Each wall is flat, endless, passes through zero and stands at right angles to its row. A trip goes straight from one point to another. List the walls that it crosses, first one first.

Walls:
(1): [-6.9 -2.9]
(2): [ -5.6 -14.4]
(3): [-0.7  2.4]
(4): [-4.4 -2.3]
Trips:
[2.3 1.8] to [-0.3  6.8] => none
[-2.8 -1.4] to [1.1 7.0] => 3, 2, 4, 1
[-5.2 -0.9] to [-8.2 -1.6] => none
[0.0 4.7] to [1.7 1.8] => none
[-4.4 -3.3] to [-3.0 -1.7] => none
[3.9 2.4] to [2.0 1.5] => none
[ 3.8 -3.4] to [-0.6 -6.0] => 4, 1

Walls:
(1): [-0.3 -3.1  2.5  5.1  4.2  2.8  3.3  1.0  1.4]
(2): [ 0.1 -5.4 -6.3  3.6 10.3 -1.7  3.5 -3.3  0.6]
(3): [ 0.9  1.7 -3.5  1.7  0.3  2.4  3.3  0.4  1.6]
Trips:
[ 2.7  3.7 -5.0 -4.0 -2.8 -3.2 -0.4  0.7 -0.2] to [ -3.5   1.3  -4.7 -10.5   1.3   2.3   4.2  -0.2  -2.5] => 2
[-0.5  3.9 -0.1  3.6  2.6  9.9  7.7  1.4 -6.8] to [ 2.3 -7.1 -2.1  1.4 -3.5  0.6 -1.4  5.5 -1.9] => 2, 3
[ 6.1  0.4 -0.3 -1.6  9.0 -2.6  5.7  1.5 -2.4] to [  1.1   8.9  -9.0  -5.2   0.1 -10.1   1.4  -1.5   1.0] => 1
[-1.5 -4.8 -0.4 -4.1  2.0 -4.8 -0.6  3.4 -0.3] to [-0.8 -2.4 -2.8 -1.6  8.8 -1.7 -3.5  2.9 -1.3] => 1
[ 4.3  0.2 -6.3  7.2  3.7 -4.1  5.4 -1.2 -2.5] to [-9.4 -4.1 -0.7 -0.2  6.0 -1.1 -0.5 -0.7  0.7] => 3
[-0.4  0.7 -0.3  3.3 -1.7 -1.0  2.6 -1.9  1.9] to [-3.8  1.8 -6.7 -3.3  5.1  0.7 -3.6 -8.9  1.2] => 1
[-2.4 -5.9  1.2 -0.8  1.0  6.3 -0.4  0.5  5.0] to [ 2.0  7.8  0.9 -2.9  1.7 -5.6  2.1  6.2 -1.2] => 2, 1
[ 8.5  0.8 -0.2  1.8  6.0  7.7  6.2  3.1  6.5] to [-1.1 -1.4 -5.3  0.7  3.9 -4.8 -4.1 -3.6  0.5] => 1, 3

Walls:
(1): [ 6.5 -0.1 -6.3  0.5  3.2 -1.5  3.1 -2.8 -3.6  2.0 -0.3  3.1  6.4  2.0
 -6.2  6.6  1.2 -0.5  1.6  1.7]
(2): [ -4.8  -2.7   6.5  -4.1   8.6  -6.1  -4.1   6.5   4.9  -0.4   5.4   7.2
  -1.0   3.9   5.6 -10.0   6.8   3.7  -0.2  -7.0]
(3): [-1.3  7.9 -5.7 -2.6  3.6 -0.8 -3.9  2.2  3.1 -0.4 -3.5  2.5 -1.8 -2.5
 -0.1 -3.2  3.0  2.5 -4.2  1.5]
(4): [ -3.8  -4.7  -2.7 -13.6   5.0   3.7   6.5   1.3  -3.2   2.3  -1.3  -6.7
  -3.0  -0.1   6.0  -0.9  -1.2  -0.9   1.5   2.4]
(5): [-1.7 -3.2  2.3 -3.8 -4.7  2.1 -0.5  4.2 -4.4  4.1 -5.7  3.9  2.2 -2.9
  1.0 -1.1  1.9  1.1  3.4  5.8]
(6): [ 1.1 -2.8  2.9 -0.6  2.1  4.9 -4.2 -2.0 -4.0 -4.7  2.5  2.9  4.6  3.5
  5.2  1.0  6.0 -5.0 -3.9 -3.4]
Trips:
[  6.6  -3.0   1.4  -6.2   2.3  -8.8   8.4  -5.8  -5.8  -2.7  -1.9   1.5
  -1.6  -2.1   5.1  -3.9  -1.5 -11.2  -3.2   1.1] to [ -3.7  -9.1  -5.6   2.4  -6.1   2.7  -3.9   0.5 -10.2  -1.2   1.7  -5.1
   0.5  -2.3  -1.3   0.8  -3.0   3.1   4.7   3.0] => 5, 6
[-3.6 -4.9  0.1 -3.4  4.0  2.6  0.9  0.2 -1.3  2.6  4.0  1.4  2.5  6.7
  4.1 -5.5  5.0 -0.4 -7.9 -2.5] to [-8.7 -4.6  4.6  3.6 -0.6  5.7 -4.7 -2.4 -4.4  1.7 -4.0 -6.2  9.7  2.7
  0.6  4.1 -2.3 -4.3  0.8  2.2] => 3, 5, 2
[ 2.5 -4.0 -3.2 -6.2  0.2  5.6 -3.0  2.6  8.7  0.5  0.2 -1.3 -4.2  4.5
 -8.1 -0.5 -2.0  4.1 -6.0  1.1] to [ 4.7 -7.5 -1.7 -2.4  1.3  0.2 -0.5  6.0 -6.4  3.1 -1.7 -1.3 -3.6 -4.8
 -4.4 -6.3  6.1 -1.7 -1.4 -1.0] => 5, 1, 6
[ 1.2  1.0 -1.7  4.7  5.0  4.0  0.5 -1.8 -3.3 -1.3 -8.1 -1.3  1.3 -3.3
  1.8 -0.4 -3.4 -1.6 -0.8  1.1] to [-0.8 -1.5  1.5 -1.9  0.8 -1.9 -1.1 -0.3  0.3  3.8 -2.1  1.6  2.7  4.7
 -3.6 -2.1  1.0 -2.3 -5.5 -1.1] => 4, 2

Walls:
(1): [-3.2 -3.4 -5.6  1.7  1.1  3.3  2.6  8.1 -6.1  5.6 -0.2  2.8 -3.1  2.4
  0.3  2.8  8.0  1.2 -1.5 -3.7 -4.5  7.8  1.2 -1.1  2.3  6.1  5.2 -2.8
  2.9  4.6 -0.5  0.2  2.6  0.1 -2.9 -0.7 -3.9  4.5 -0.9  5.8  2.5  2.3
 -4.9 -4.5  6.4  5.0  3.9  1.0]
(2): [-1.0 -1.5 -6.1 -9.0 -0.6  0.0 -1.4  4.6 -0.1 -0.8 -2.9 -0.2 -1.7  2.2
  0.3  2.8 -3.6 -5.4  2.6 -2.1 -0.5  7.2 -6.7  3.6 -9.9 -1.5 -2.7  0.3
  7.3  4.5  5.8 -2.5  0.5 -0.7  2.1 -2.0  3.0 -0.1  2.6 -2.9 -7.7 -3.3
 -4.0 -3.7  5.5 -7.9  0.6 -6.4]
(3): [  1.6   0.3   3.7  -4.3   3.7  -0.8   5.4   0.3  -4.8  -0.4  -3.0   3.5
   5.7   0.5  18.6  -2.0  -4.9  -0.2  -6.6   4.8   0.1   2.4   0.1   1.3
  -2.9  -1.3  -0.2  -2.5   0.5 -12.0   0.3  -3.0   0.0   5.6   6.8   0.6
   2.2   2.0  -0.1  -6.3  -3.9  -1.5  -1.8   0.7   2.2  -2.2  -0.2   4.1]
Trips:
[-1.0  0.3  1.0 -3.9 -0.7  8.3 -0.8  8.1  3.4  0.0  3.2 -7.8 -0.5  2.9
 -0.9  0.9 -0.7  3.6  1.4 -2.8 -3.8 -0.8  7.7 -3.8 -1.3  4.8  1.5  2.7
  8.3  3.1  2.3  0.3  1.7  0.5  1.6 -6.1 -4.7  3.0  3.9  2.7  4.2 -7.2
 -2.3  3.5 -2.0 -2.6 -1.9 -1.7] to [ 0.0 -2.8 -1.3  1.7 -7.5  1.1  5.9 -3.5 -0.6 11.9  0.1 -1.4  3.4  2.2
 -5.7 -3.3 -2.7 -1.4  0.7 -3.9  0.7  1.6  4.7 -2.4 -1.1  1.1  4.5  0.5
  2.3 -5.7 -4.4 -5.2  8.6 -3.8 -0.5  8.3 -4.8  2.3 -4.8 -1.5 -0.6  1.8
 -0.1 -0.7  6.1  1.8 -1.3  3.8] => 2
[ -8.2  -6.4   6.6  -0.9  -1.9  -6.1   2.5  -7.8   1.0   0.4   4.2   2.3
   1.4  -8.7  -3.2   0.6   5.5  -6.6  -8.6   0.8  -3.6   2.2   1.9  -2.7
   1.9   2.9   8.6   4.2   7.3   0.0  -2.8   2.3  -0.1   1.6  -6.1  -2.2
 -10.4   2.2  -2.5   1.8  -2.1  -0.5   0.0  -6.4   0.0  -2.7   1.1   7.8] to [ 3.7 -5.6 -4.9  1.9 -8.3  2.1  4.1 -7.9 -1.0  3.5 -2.1 -3.3 -2.3 -3.2
 -2.0  6.7  1.4 -6.3 -6.7 -1.8 -4.0 -4.6 -2.5 -1.0  5.1 -1.2 -1.6 -3.7
  1.5  1.7  8.2 -7.7 -1.4  2.6  1.3  7.4  3.5  1.0  4.7 -3.8  6.7  1.4
 -1.1  6.9  2.3  6.4 -2.7  1.2] => none
[ 3.0  3.0 -3.9 -1.6  5.9 -3.0 -3.7 -2.9 -4.2 -2.8 -1.7 -2.0 -7.3 -5.3
 -0.2 -5.0  0.1  1.4 -4.1 -4.6  0.0 -1.1 -2.8  5.2 -3.8  2.3 -4.7  1.2
  0.7  2.9  0.0  3.5  2.5 -3.8  2.7  1.2  5.8  2.6 -0.5 -6.8 -3.1  3.1
 -2.4 -0.1  5.8  0.4  0.6  2.2] to [-4.1 -2.2  1.6  7.4  1.3 -0.7 10.4 -2.7  0.2 -1.5 10.4  2.5 -4.4 -5.0
  2.9 -2.0  1.1 -4.0 -0.3  7.3 -4.1 -1.4 -2.1  8.0  8.6 -1.1 -9.4 -1.3
 -1.7 -2.8  3.2  0.5  2.9  2.0  8.7 -3.2  2.0 -0.8 -0.5  7.4 -1.5 -5.3
  4.6  0.0  2.6 -3.5  3.0  3.6] => 2
[-1.9 -2.0 -1.7 -5.8 -6.8 -2.8  1.0  1.0 -7.8  9.7 -2.5  1.8  1.6 -2.4
  0.8  1.2  4.1 -8.6  1.2 -1.4  0.3  1.3 -3.5  7.2  5.7  1.0  0.1 -1.1
 -4.4  2.2 -1.8 -5.0  2.4 -1.9  1.3 -5.0 -4.8 -4.2  6.0 -1.2  0.3 -5.0
  4.1 -2.9  6.5 -8.7 -5.3 -0.3] to [ 12.7   4.8   5.5  -4.6  -1.9  -1.6  -1.9  -4.3  -1.7   1.0  -0.2   1.4
  -3.2   1.9   6.6   1.0  -4.2  -1.0  -4.5   0.5  -0.8  -6.9   4.5  -2.1
   2.9  -0.4   6.8   5.4   1.3  -2.5   1.4  -6.6  -6.3  -5.9   2.8   4.2
  -0.3   6.6  -3.3  -0.3 -12.0   3.1   6.5   1.7  -7.8   3.1   2.9  -5.9] => 1, 2
[ -2.1   5.2   3.1   2.9  -3.8   1.3   0.7  -0.4  -0.6   0.7  -2.5   7.0
   3.0   3.0   2.1 -10.7   0.4   3.9  -4.2  -0.5   0.5  -3.1   2.9  -1.3
   4.5   8.0  -1.8   8.9   3.5  -4.8   4.1   1.1  -7.6   8.1  -1.3  -3.1
   1.6  -0.4   4.6  -2.1   1.3   3.1  -1.0  -3.8   9.1   9.1   2.4   5.1] to [-4.8  2.2  1.9 -5.6 -0.8 -1.3 -0.5  4.4 -5.2  2.7  9.3  2.5 -7.8 -7.0
  4.6  1.8 -2.2 -1.6 -0.2 -2.6  3.6 -7.2  3.1  0.2  1.3 -8.1  6.5 -0.4
 -2.7 -0.6 -3.6  2.9 -5.4 -2.3 -2.1  2.7 -4.4 -3.9  1.4 -2.7 -0.3 -4.3
 -0.6  1.4 -1.5 -7.9 -3.7  6.1] => 1
[-1.1  1.7 -5.7 -3.1 -4.2 -7.4 -0.7 -0.6  0.5 -3.6 -2.5 -4.8 -0.1  0.6
  1.0 -2.1  7.7  6.5  3.8 -5.6 -2.0  2.0  2.3  0.5  6.1  9.6 -7.8  5.0
  0.1 -4.4 -0.3 -2.5  3.4 -1.9 -5.7 -6.8  1.5  2.2  0.4 -5.4 -4.3  1.3
 -4.8 -1.4 -2.3 -2.5 -3.2 -5.1] to [-1.3 -4.3 -0.3  0.2 -2.0  1.6  1.9 -3.0 -1.6 -0.4 -0.6  2.5  4.1 -9.1
 -6.5  1.1  2.6 -0.4 -3.0  0.3  0.9  5.0 -2.3  6.2 -6.1 -1.2 -1.2 -1.1
 -0.5 -5.4 -2.3 -0.4  1.6  3.5 -6.3 -1.6 -0.8 -0.1 -3.2  1.7  0.6 -3.4
 -1.5  4.6 -6.3  3.8  5.7  3.3] => 2
